Each point is reached from the start by the listed moves, each made 0, 1 or 2 times, or once backwards (-1), plus a little noise. Say if it took an odd or an even number of moves. Then give how often each move was made.
In the rows, zero is written as 128.

Moves:
(1): [141 111 151 137]
(2): [142 151 122 113]
Start: [132 133 139 125]
Points:
[159 140 158 120] -> even (1, 1)
[174 163 154 105] -> odd (1, 2)
[144  77 191 156] -> odd (2, -1)

Moves:
(1): [151 131 133 123 120 109 126 119 116 123 127 113 121]
(2): [127 159 135 138 127 132 132 131 127 120 122 137 108]
(3): [125 124 153 122 137 127 129 120 130 141 132 124 135]
(4): [141 116 132 142 134 127 120 115 138 130 128 127 118]
(5): [134 132 125 114 155 127 125 126 125 119 132 130 130]
(6): [134 120 131 127 131 154 132 136 116 127 131 122 124]
(7): [125 133 118 122 123 130 148  99 121 134 111 133 128]
(8): [124 134 129 144 133 120 150 146 131 109 117 129 129]
(9): [119 131 127 121 125 138 132 112 163 118 138 107 124]
(10): [139 122 129 120 131 131 131 133 139 151 119 122 113]
(11): [130 128 121 126 136 129 140 123 125 133 146 128 124]
Start: [127 126 127 128 130 130 118 113 117 138 155 107 130]
Points:
[184 108  89 141 105  73 197  72 166 145 139  52  80] -> odd (2, -1, -1, 1, -1, -1, 1, 2, 1, 2, 2)
[155  85 140  97 222 164 173 101 213 138 172  43 107] -> odd (0, -1, 1, 1, 2, 1, 0, 2, 2, 2, 1)
[148 134 150 133 129  87 187  54 185 152  71  75  93] -> even (1, 0, 1, 1, 0, -1, 2, 2, 1, 2, -1)
[156  85 107 153  84 140 113  44 136 108 140  70 124] -> odd (1, -1, -1, 2, -1, 1, 1, 0, 1, -1, -1)
[156  89 123 136 228 170 108 115 132 132 215 114 110] -> odd (-1, 0, 0, 2, 2, 1, -1, 0, 0, 0, 2)
[150  71 157 126 229 157 141 176 160 147 147  95 125] -> even (-1, -1, 1, 1, 2, 1, -1, 2, 0, 2, 0)

Moves:
(1): [167 130 131 129 133 136 124 126 125 140 126 127 130 133 130 141 136 126
 143 120 121 132 117 126 125 133]
(2): [129 138 122 128 133 132 132 127 127 124 129 126 131 145 118 131 124 124
 132 124 121 128 131 129 131 116]
(3): [128 131 152 127 124 131 128 138 120 128 126 136 129 127 129 128 130 133
 128 121 140 113 118 132 122 125]
(4): [135 132 134 148 123 116 121 124 116 123 125 123 122 140 144 126 113 127
 133 142 132 134 129 131 126 131]
(5): [125 134 132 126 147 128 129 116 122 118 141 124 120 126 133 132 133 134
 130 127 135 130 136 132 127 127]
(6): [125 137 119 137 127 145 128 132 125 120 121 125 129 131 130 136 128 116
 118 133 130 129 132 135 138 142]
(7): [131 128 129 128 131 122 144 116 130 131 124 119 123 128 133 123 124 131
 122 131 125 118 124 132 131 127]
(8): [128 123 121 129 135 125 133 136 124 132 133 126 132 129 132 133 129 134
 121 126 130 137 125 136 127 124]
(9): [134 122 125 122 135 129 124 137 152 120 125 119 121 132 138 120 134 129
 122 126 137 126 129 141 124 123]
(10): [127 126 123 140 134 128 129 123 135 142 124 134 127 126 122 133 132 119
 128 132 127 131 129 129 127 118]
(11): [122 120 129 131 113 131 130 129 136 128 142 119 121 133 134 133 131 125
 128 132 122 129 122 122 134 127]
(12): [133 136 126 128 131 136 135 124 135 121 133 147 129 127 122 119 131 125
 122 125 138 135 124 122 123 124]
(13): [122 124 123 139 135 124 126 124 133 134 134 127 151 130 135 134 125 125
 132 120 124 123 123 130 118 136]
(14): [124 121 126 128 133 127 128 120 124 126 122 130 127 137 128 125 133 127
 128 127 122 127 120 131 122 126]
(15): [118 138 132 115 123 127 130 128 129 136 123 126 124 131 147 132 138 132
 129 128 133 130 134 132 134 125]
(16): [129 125 134 128 120 105 130 134 144 123 125 127 130 129 123 145 135 120
 132 137 129 130 116 136 138 135]
(17): [127 131 135 132 127 121 133 129 124 120 126 125 127 128 127 125 142 125
 121 119 120 129 134 134 120 126]
(18): [122 122 129 136 127 122 125 132 136 129 126 132 124 136 115 130 131 149
 123 119 136 132 127 126 136 134]
(19): [121 119 131 134 126 132 143 130 122 128 131 134 131 130 123 125 131 123
 155 122 137 130 130 132 126 135]
(20): [133 131 131 133 122 134 132 133 126 130 132 132 135 114 130 123 131 148
 140 145 126 121 125 133 129 126]
(21): [126 126 123 127 124 122 128 124 123 128 130 118 126 137 125 129 138 131
 130 135 137 124 129 127 121 125]
(22): [128 131 142 130 125 131 133 117 132 132 126 116 134 123 127 120 133 128
 129 134 134 145 121 135 135 126]
(23): [127 116 139 120 136 136 136 123 127 129 127 132 128 136 126 134 129 124
 120 136 127 129 146 129 115 134]
(24): [135 134 120 127 122 125 122 122 127 128 133 129 131 128 128 124 122 128
 123 120 130 128 126 154 127 126]
Start: [129 121 132 140 138 149 111 138 105 119 102 124 128 122 137 132 129 133
 124 121 123 124 130 121 124 145]
Points:
[140  85 128 126 143 158 151 111 153 111 174 143 128  98 130 124 142 222
  95 146 129  71 102  87  96 147] -> odd (0, -1, 0, -1, 1, -1, 2, 0, 0, -1, 2, 2, 1, 0, -1, 0, -1, 1, -1, 2, 1, -1, 1, 0)
[143 109 133 190  96 120 110 185 172 140 118 115 117 150 118 148 140 152
 147 148 116 187  76 146 178  77] -> even (0, 2, 0, 1, -1, -1, -1, 2, 1, 2, 2, 0, -1, 0, 0, 1, 0, 1, 0, 1, -1, 1, -1, 0)
[196 143 108 193 139 129  43 139 151  94  75 109 151 139 143 147  86 143
  74  89 161 159  73 199 172 214] -> odd (1, -1, 0, 1, 0, 2, 0, 0, 1, -1, -1, 0, 1, 0, -1, 1, -1, 2, -1, -1, -1, 1, -1, 2)
[167 134 141  94 181 182 188  94 154  77 117  93 125 194 147 144 246 107
  90 129 131 138 133 219  80 102] -> odd (1, 2, 0, -1, 1, 1, 1, 1, 2, 0, 1, 2, 0, 2, 1, 1, 2, -1, 0, 1, 2, 1, 2, 1)
[198 157 188 160 175  94 167  74  67 178 121  94 182 122 193 193 150 133
 244 123 133 180  92 249 139 143] -> even (2, 1, 0, 1, 2, -1, 1, 2, -1, 1, -1, -1, 1, 0, 2, 2, 0, -1, 2, 1, -1, 2, 0, 2)
[ 64  43 158 221 101 134 184 166 150 108  95 105 165 131 145 128 144 151
 171 137  98  66  70 156 129 185] -> even (-1, 0, 1, 0, -1, 1, 2, 0, 1, 0, 2, -1, 2, 2, -1, 1, 1, 1, 2, 2, -1, 0, 0, -1)
[149 234 208 222 183 160 172 107  36 107 112 133 186 137 207 145 152 131
 142  78 188 177 106 193 131 163] -> odd (1, 1, 2, 2, 2, 2, 1, 2, -1, 0, -1, 2, 2, -1, 2, 0, 2, 0, 1, 0, -1, 2, -1, 0)
[103 126 206 200 141 148 127  91 100  95 147  68 132 131 210 114 130 140
 142 188 120 136 136 214 108 115] -> odd (-1, 1, 1, 2, 2, 0, 0, 0, 1, 1, 2, -1, 1, 1, 0, 0, 1, -1, 0, 2, -1, 2, 1, 1)
[158 138 172 125 121 133 207  87 102 127  55 108 157 127 171  94 200 114
 183 132 110 155  97 180 125 154] -> odd (1, 0, -1, 0, -1, 0, 2, 0, 0, -1, -1, 1, 0, 2, 2, 1, 2, -1, 2, 1, 0, 2, 0, 0)
[229 116  96 136 167 158 114 137 130 122  69  79 127 113 130 167 152  92
  72  82 105 175 108 233 156 182] -> even (2, -1, -1, -1, 0, 2, 1, 2, 1, 0, -1, -1, -1, 0, -1, 1, 1, 0, 0, -1, -1, 1, 0, 2)
[ 94 152 159 150  92 132 146 135 155  54  77  98  86 226 149 140 153 103
 129 183 228 164 186 238 152 167] -> odd (-1, 2, 0, 2, 0, 2, 0, -1, 2, 0, 0, 1, -1, -1, 2, 2, 0, 1, 2, 0, 2, 1, 2, 2)
[ 27 112 159 162 110 152 141  93  76  93 150  85 127 146 158 145 142 148
 173 113 141 132 144 158 159 189] -> even (-1, 0, 0, 0, 2, 1, 0, -1, -1, -1, 2, -1, 1, 1, 1, 0, 0, 1, 2, 0, 0, 1, 0, 1)

Moves:
(1): [129 120 128 137 134 129 132 136 135 128 135 143 131 120 133 134 116 139
 126 133 135 124 122 130 110]
(2): [140 130 122 118 130 137 134 124 128 133 130 118 118 119 134 137 131 124
 131 133 115 134 137 137 126]
(3): [129 136 138 129 126 139 132 132 128 128 130 134 139 133 125 136 126 138
 140 132 120 126 134 120 121]
(4): [124 151 115 121 136 113 117 135 130 122 121 140 139 128 138 112 134 132
 134 134 143 110 122 138 128]
(5): [132 127 129 134 125 113 124 134 128 128 125 130 122 121 125 132 130 129
 129 128 122 136 136 134 120]
(6): [129 133 110 129 123 120 127 125 109 125 124 131 138 123 118 121 120 126
 122 134 122 133 134 125 127]
(7): [121 124 123 129 126 131 134 138 120 121 125 123 130 132 138 123 127 123
 134 122 127 127 126 128 139]
(8): [135 134 125 130 123 123 123 133 137 128 137 143 132 132 126 125 134 130
 122 132 112 126 133 138 121]
(9): [133 128 136 127 138 123 116 128 132 121 138 113 142 139 132 132 128 124
 118 124 135 132 127 116 130]
(10): [130 134 123 128 127 122 128 120 129 132 125 124 133 130 132 122 139 128
 142 122 124 129 129 135 117]
(11): [122 119 139 118 145 123 126 141 128 134 145 151 137 122 150 127 126 123
 137 118 142 116 129 137 138]
(12): [119 132 133 133 136 130 129 120 134 123 120 123 136 120 125 122 128 132
 129 135 125 123 122 114 122]
(13): [124 135 131 127 132 118 121 129 134 140 147 126 115 129 128 124 139 132
 138 131 135 131 136 130 124]
(14): [121 130 128 130 122 127 120 134 118 122 126 125 140 127 132 124 133 125
 119 134 131 128 122 131 125]
(15): [125 121 113 118 136 136 107 126 128 128 136 140 132 118 113 140 132 129
 118 135 123 129 137 129 126]
(16): [130 121 128 145 128 131 128 130 127 137 132 136 142 139 130 125 129 132
 117 134 116 148 143 128 124]
(17): [125 130 135 134 124 137 134 125 138 135 132 124 133 129 123 134 127 120
 125 126 130 124 136 126 129]
(18): [139 120 123 133 127 134 125 124 124 126 129 128 119 122 126 133 129 127
 130 129 133 124 132 117 140]
(19): [128 150 117 120 120 135 118 130 126 144 117 115 137 128 115 114 139 113
 131 122 125 128 118 123 136]
(20): [131 122 131 135 120 131 148 130 127 131 136 133 134 124 114 134 125 133
 135 107 130 139 130 128 152]
(21): [133 130 133 136 126 126 122 127 127 125 118 117 125 123 129 121 113 129
 132 132 116 133 125 138 121]
(22): [130 129 118 119 128 131 128 120 132 129 133 142 124 116 136 151 130 121
 148 143 130 123 113 126 145]
(23): [127 139 121 134 144 141 137 125 114 119 126 130 125 127 140 140 131 119
 135 125 117 137 128 130 131]
(24): [130 133 120 137 113 123 127 125 120 136 117 132 127 121 127 131 124 138
 131 117 125 129 127 124 130]
Start: [130 135 126 139 124 127 129 131 120 125 123 122 127 138 115 128 139 145
 126 119 145 114 136 146 137]
Points:
[124 143  62 175 111  65  81 188 119 100 177 172 185 105  26  84 164 180
  94 147 168 115 143  96 149] -> even (2, -1, 0, 1, 2, 2, 2, 2, 1, -1, -1, 2, 2, 1, 1, 0, -1, 2, 1, 2, -1, 0, -1, -1)
[135 192  63  76  98 134 103 115  84 159 121  85 129  80  57 162 143 108
 184  96 141 145  89 130 249] -> odd (-1, 1, 0, 0, 0, 1, 0, -1, 1, -1, 0, 0, 1, 0, 1, -1, -1, -1, 2, 2, 1, 2, 0, 1)
[103 138  64 196 216 126  61 132  89  82 111 175 238 139 125 123 130 163
  19 145 139 135 148  95  68] -> odd (2, -1, -1, 1, 0, 1, 0, 0, 2, 0, 0, 2, -1, 0, 2, 2, 0, 0, 0, -1, -1, -1, 2, 1)
[136 151 169 100 175 172 106 142 112 133 103  96 142  83 157 194 123 121
 173 106  90 114 139 146 108] -> even (0, 2, 2, -1, 2, -1, 0, -1, 1, 0, 2, 1, -1, 0, 1, -1, 0, -1, 1, -1, 1, 0, 1, 1)
[159 163  62 148  69 132 145 148 124 145 120 219 206  87 136 148 117 186
 153 180  81 108 109 213 104] -> odd (2, 2, 1, 1, -1, 1, 0, 2, -1, 1, 0, 0, -1, 2, 0, 1, 0, -1, 0, 1, 1, 2, -1, 1)
[158 142  85 138 167  96 170 135  60 113 129 134  89 130 128 157 146 145
 103  94 110 201 209 197 153] -> even (-1, 2, -1, 1, 2, 1, -1, -1, 0, -1, 0, -1, 0, -1, 0, 1, -1, -1, -1, 1, -1, -1, 2, 0)
[180 125 136 191  52 136 183 162 158 215 189 150 141 121  20 161 141 177
  96  79  68 180 245 144 129] -> odd (1, 2, 1, -1, 2, 1, 0, 2, 0, -1, 0, 0, 1, -1, 0, 1, 2, 0, 1, 2, -1, -1, -1, 1)

Moves:
(1): [123 125 126 131 115 122 125 131 120 132 133 128 120 130 138 122 124 125
 121 134 114 124 143 135 119 138]
(2): [131 136 123 132 130 127 121 134 126 126 129 143 119 112 122 120 115 143
 123 126 129 123 129 132 123 129]
(3): [128 131 128 122 127 126 127 135 131 130 129 121 132 116 127 118 129 127
 130 127 127 124 130 122 122 125]
(4): [128 120 137 123 131 123 135 115 131 128 130 134 130 124 124 117 129 131
 124 128 123 122 129 129 135 127]
(5): [130 124 120 135 129 125 128 127 127 123 133 129 112 130 119 116 131 119
 118 129 140 126 130 122 133 134]
(6): [128 140 125 133 123 125 122 134 129 125 129 133 119 127 141 123 128 124
 129 128 128 126 138 135 125 129]
(7): [128 123 125 138 129 132 125 140 119 125 134 132 127 119 129 137 122 129
 130 138 134 127 133 131 134 118]
(8): [125 127 130 128 127 124 137 126 122 123 126 132 129 126 130 131 117 138
 125 131 133 121 121 115 131 127]
(9): [128 129 129 120 131 132 129 129 128 124 121 124 131 127 120 120 131 135
 136 127 124 127 131 130 122 134]
(10): [129 133 130 122 134 126 128 118 129 122 135 139 126 139 138 127 133 122
 129 124 122 131 128 123 120 120]
(11): [123 135 119 128 132 122 131 122 118 123 137 132 131 140 135 111 125 132
 125 126 120 125 135 136 123 135]
(12): [125 130 128 121 130 136 125 125 133 124 122 119 134 124 131 125 131 120
 122 136 126 124 122 125 124 127]
(13): [124 131 127 133 130 126 128 119 133 126 130 137 127 122 133 146 125 138
 128 129 136 126 133 124 124 131]
(14): [123 119 124 141 120 126 111 124 120 135 125 131 123 125 124 131 122 128
 127 121 141 128 135 134 133 131]
(15): [126 125 130 123 134 127 126 132 138 126 126 130 123 121 132 125 123 126
 127 123 122 132 132 132 124 121]
(16): [108 129 133 132 120 127 135 118 135 129 131 130 126 119 126 125 123 122
 132 119 121 120 127 135 127 130]
(17): [129 125 127 133 128 125 135 120 121 125 127 137 130 130 136 126 138 128
 121 118 137 128 118 127 127 133]
(18): [133 119 128 134 134 137 132 135 137 127 128 120 125 132 127 113 119 128
 126 128 128 124 134 126 131 124]
(19): [136 126 120 128 119 126 124 137 130 122 128 125 128 138 121 132 125 127
 128 132 131 125 130 130 123 127]
(20): [123 127 131 129 123 130 133 128 122 125 134 127 133 132 127 127 135 134
 125 129 128 131 127 122 132 127]
(21): [119 128 126 127 120 116 117 124 130 140 113 123 126 125 120 125 137 136
 126 126 125 123 130 148 120 130]
(22): [122 130 119 117 124 133 128 128 138 131 133 135 126 138 142 123 133 123
 133 136 132 135 129 132 125 129]
(23): [135 124 128 137 129 126 137 130 131 128 121 135 125 120 119 115 118 132
 124 136 133 132 132 126 129 129]
(24): [127 130 129 134 136 126 120 131 139 124 131 139 129 127 137 127 130 118
 134 135 120 134 122 122 124 126]
Start: [138 130 125 133 114 135 139 109 131 126 127 135 131 134 128 138 135 131
 127 127 126 129 129 122 124 130]
Points:
[139 159 101 133  77  89 130  97 129 127  85 122 133  69  49  34  97 212
  76 149 115  60 176 168  87 164] -> odd (0, 2, 2, 2, 0, 1, -1, 0, 0, -1, 2, 2, 1, 0, -1, 0, -1, 0, 2, 1, 2, -1, 2, -1)
[125 174 103 147  97 128  87 213 173 105 157 153  99  60 124  94  95 116
 174 139  72 102 170 173  86 100] -> odd (0, 2, 2, 0, 0, 2, 2, -1, 1, -1, 0, -1, -1, -1, 1, 2, -1, 0, 2, 0, 0, 0, -1, 2)
[114 127 132 190 100 117 214  68  60 106 174 211 141 111 121  85 103 187
  79 117  98 101 138 159 126 137] -> even (1, 2, -1, 1, -1, -1, 2, -1, -1, 1, 2, 0, 0, -1, -1, 2, 2, 0, 0, 2, 0, -1, 2, -1)
[156 175 111 138 132 100 109  69 115  74 138 233 125 110 139 123  98 198
 130 119 163  99 145  81 104 151] -> odd (-1, 2, 1, 2, 0, 2, -1, 2, 2, 1, 1, 0, 2, 2, -1, -1, 0, -1, 1, 0, -1, 0, 0, 1)
[154  82  74 161 122 123 146 105 160  96 126 202  58 142 150   7  59 136
  37 173 147 120 150 103 105 155] -> odd (2, 2, -1, 1, 2, -1, -1, 2, -1, 0, 1, 2, 0, 1, 2, -1, 1, 2, 1, 0, 0, 2, 2, 1)
[122 123 113 155  81 114 115 144 188 145  77  85  67 123 108  43 123  86
 127 140 108 102 171 143  92 147] -> even (1, -1, 1, -1, 2, 2, -1, 1, 1, 0, -1, 0, -1, 0, 0, 1, -1, 2, 0, -1, 2, 0, 1, 1)
[106 180 132 135  92 113 174  96 118  92  99 155 119  51  81  72 134 190
 106  98 134  79 117 131 100 148] -> even (-1, 2, 1, 0, 1, 2, 0, 1, 2, 0, 0, 1, 0, -1, 0, 2, 1, -1, 0, 2, 1, -1, 1, -1)
